Each row of a before or after table is a point. The points were changed in one or more steps. Then noise was added and the rows were shuffled. The steps act on columns, c1 being the first. What was done? A step turns or swaps two columns, mirrors them in a line or flattens them onto one, adds a multiple of one to another, or multiplies or shifts one. Angles are multiples of 10 degrees, from the lower column toward the higher: turns from -170 to 170, lines from 10 to 170 but not 90. Use the fewest steps. Two steps may share a column if one is a turn and the other turns, adds or multiplies; they go together, in the order done. Otherwise the lowest column goes first.

Before, 12 rows:
[[-0.05 -0.26 -0.05]
 [ 0.04  0.13  0.02]
 [ 0.34  0.23 -0.44]
 [ 0.36  0.45  0.22]
 [ 0.36 -0.54 -0.22]
 [-0.62 -0.11 -0.83]
 [ 0.26 -0.36  0.07]
 [-0.12  0.43 -0.38]
 [-0.12 -0.60 -0.09]
 [ 0.12  0.41 -0.58]
 [ 0.34 -0.16 -0.67]
 [ 0.04 -0.69  0.01]]
After, 12 rows:
[[-0.18 -0.57  0.40]
 [ 0.06 -0.69 -0.14]
 [ 0.03 -0.21 -0.53]
 [ 0.01 -0.45  0.23]
 [-0.91 -0.84 -0.11]
 [-0.28  0.03 -0.68]
 [ 0.06  0.22  0.47]
 [-0.43 -0.07 -0.62]
 [-0.05  0.06 -0.34]
 [-0.41 -0.39  0.45]
 [-0.34 -0.08 -0.26]
 [-0.26  0.01  0.11]]
Steps: shift c1 by -0.30; swap c2 and c3

Before, 13 rows:
[[ 0.30 -0.48  0.03  0.04 -0.07  0.12  0.10  0.32  0.50]
 [-0.37 -0.20  0.07 -0.21  0.36 -0.63  0.27  0.34  0.15]
 [-0.28 -0.03  0.12 -0.38 -0.12 -0.37  0.46  0.26  0.49]
 [-0.19  0.24 -0.08  0.59 -0.16 -0.67 -0.23  0.25  0.25]
 [-0.14 -0.34  0.84  0.29  0.05  0.46  0.08 -0.51  0.04]
 [-0.38 -0.52 -0.06 -0.65 -0.55  0.52 -0.34  0.12  0.09]
 [-0.30  0.01  0.01 -0.01 -0.21 -0.38  0.50 -0.14 -0.22]
 [ 0.11 -0.30  0.50 -0.06 -0.08  0.09  0.32  0.43 -0.59]
 [-0.67  0.33  0.41  0.68  0.30  0.96 -0.43  0.45 -0.02]
 [-0.13  0.33  0.41 -0.02  0.00 -0.44 -0.08  0.41 -0.24]
 [-0.59 -0.30 -0.22  0.05  0.08 -0.30 -0.20 -0.63  0.18]
 [ 0.16  0.30 -0.04  0.11 -0.93  0.67 -0.10  0.08  0.02]
 [ 0.14 -0.13  0.48 -0.27  0.77  0.61  0.07  0.31  0.17]]
After, 13 rows:
[[-0.67 -0.18  0.42  0.30  0.70  1.17 -0.42  0.46 -0.28]
 [-0.19  0.11 -0.09 -0.15  0.58 -0.55 -0.23  0.24 -0.32]
 [ 0.15 -0.14 -0.02 -0.92  0.11  0.71 -0.11  0.09 -0.27]
 [-0.60  0.29 -0.22  0.09  0.06 -0.20 -0.19 -0.63  0.17]
 [ 0.31  0.66  0.01 -0.07  0.03  0.07  0.09  0.32  0.16]
 [-0.37  0.22  0.06  0.36 -0.20 -0.76  0.26  0.34  0.09]
 [ 0.13 -0.35  0.50 -0.08 -0.05 -0.08  0.32  0.42  0.56]
 [-0.13  0.22  0.86  0.04  0.29  0.43  0.07 -0.50  0.27]
 [ 0.15  0.22  0.47  0.79 -0.28  0.58  0.06  0.31  0.03]
 [-0.14 -0.38  0.39  0.00 -0.02 -0.40 -0.09  0.40 -0.15]
 [-0.37  0.34 -0.06 -0.56 -0.64  0.70 -0.33  0.13  0.42]
 [-0.29 -0.20  0.01 -0.21 -0.02 -0.64  0.49 -0.15  0.11]
 [-0.28  0.44  0.12 -0.12 -0.40 -0.59  0.46  0.25 -0.22]]
Steps: turn c2 and c9 by -120 degrees; swap c4 and c5; add -0.5 times c7 to c6

Before, 10 rows:
[[ 0.04 -0.49  0.23 -0.38  0.67  0.31 -0.13 -0.25 -0.24 -0.14 -0.54  0.36
   0.04 -0.56]
 [-0.08 -0.53  0.26  0.06  0.52  0.36  0.08  0.19 -0.60  0.50 -0.55  0.27
  -0.21 -0.21]
 [-0.57 -0.59 -0.36  0.03 -0.12 -0.25  0.92  0.33 -0.01  0.08  0.14 -0.66
   0.23  0.39]
 [ 0.41  0.18 -0.09  0.32 -0.13 -0.62  0.20 -0.10  0.35  0.57  0.41 -0.14
  -0.04 -0.44]
 [-0.08 -0.21 -0.64 -0.31 -0.29 -0.68  0.51  0.27 -0.38  0.49  0.03 -0.19
   0.41  0.23]
 [-0.15 -0.15  0.13 -0.35  0.10  0.43  0.54  0.17 -0.57 -0.32 -0.50  0.76
  -0.30  0.33]
 [ 0.17 -0.14  0.32  0.00  0.39 -0.03 -0.64  0.22 -0.28 -0.06 -0.68 -0.14
  -0.39 -0.56]
 [-0.10 -0.51  0.49  0.00 -0.08  0.39  0.17 -0.28 -0.88 -0.24 -0.63  0.31
  -0.05 -0.25]
 [-0.13  0.03 -0.54 -0.15 -0.35 -0.04  0.22 -0.15  0.07  0.61  0.16 -0.44
   0.19  0.43]
 [-0.46  0.01 -0.78  0.20 -0.47 -0.17  0.45  0.31  0.10  0.42  0.10 -0.11
   0.39 -0.15]]
After (10 x 14):
[[-0.04 -0.19  0.57 -0.38  0.21 -0.69 -0.52 -0.41 -0.30  0.51  0.39 -0.15
   0.06 -0.46]
 [ 0.00 -0.53 -0.26  0.50  0.10  0.39 -0.63 -0.14  0.42  0.53  0.26  0.27
   0.09  0.28]
 [ 0.18 -0.17 -0.40  0.34  0.16 -0.03 -0.17 -0.18  0.94 -0.06 -0.12 -0.14
   0.29  0.64]
 [-0.47  0.00  0.69 -0.35 -0.36 -0.26 -0.17 -0.46 -0.39  0.41 -0.02 -0.11
   0.38 -0.24]
 [-0.55 -0.59  0.27 -0.11 -0.01 -0.28 -0.50 -0.39 -0.81  0.08  0.07 -0.66
  -0.20 -0.36]
 [-0.10 -0.48 -0.45 -0.06 -0.04  0.39 -0.90  0.33  0.54 -0.23  0.46  0.30
   0.18  0.15]
 [-0.11  0.00  0.57 -0.42  0.01 -0.05  0.01  0.04 -0.34  0.60  0.02 -0.50
  -0.26 -0.37]
 [ 0.04 -0.53 -0.22  0.49  0.67  0.30 -0.39  0.31  0.44 -0.15 -0.07  0.36
   0.50  0.27]
 [-0.16 -0.13 -0.15 -0.01  0.32  0.39 -0.90 -0.16  0.06 -0.30  0.26  0.73
  -0.43  0.08]
 [ 0.41  0.14  0.14 -0.03 -0.37 -0.58  0.28  0.08 -0.47  0.57 -0.10 -0.10
   0.34  0.25]]
Steps: turn c3 and c8 by 170 degrees; turn c4 and c5 by -70 degrees; turn c9 and c11 by -60 degrees; turn c7 and c9 by -130 degrees; mirror c13 and c14 in the line at 150 degrees
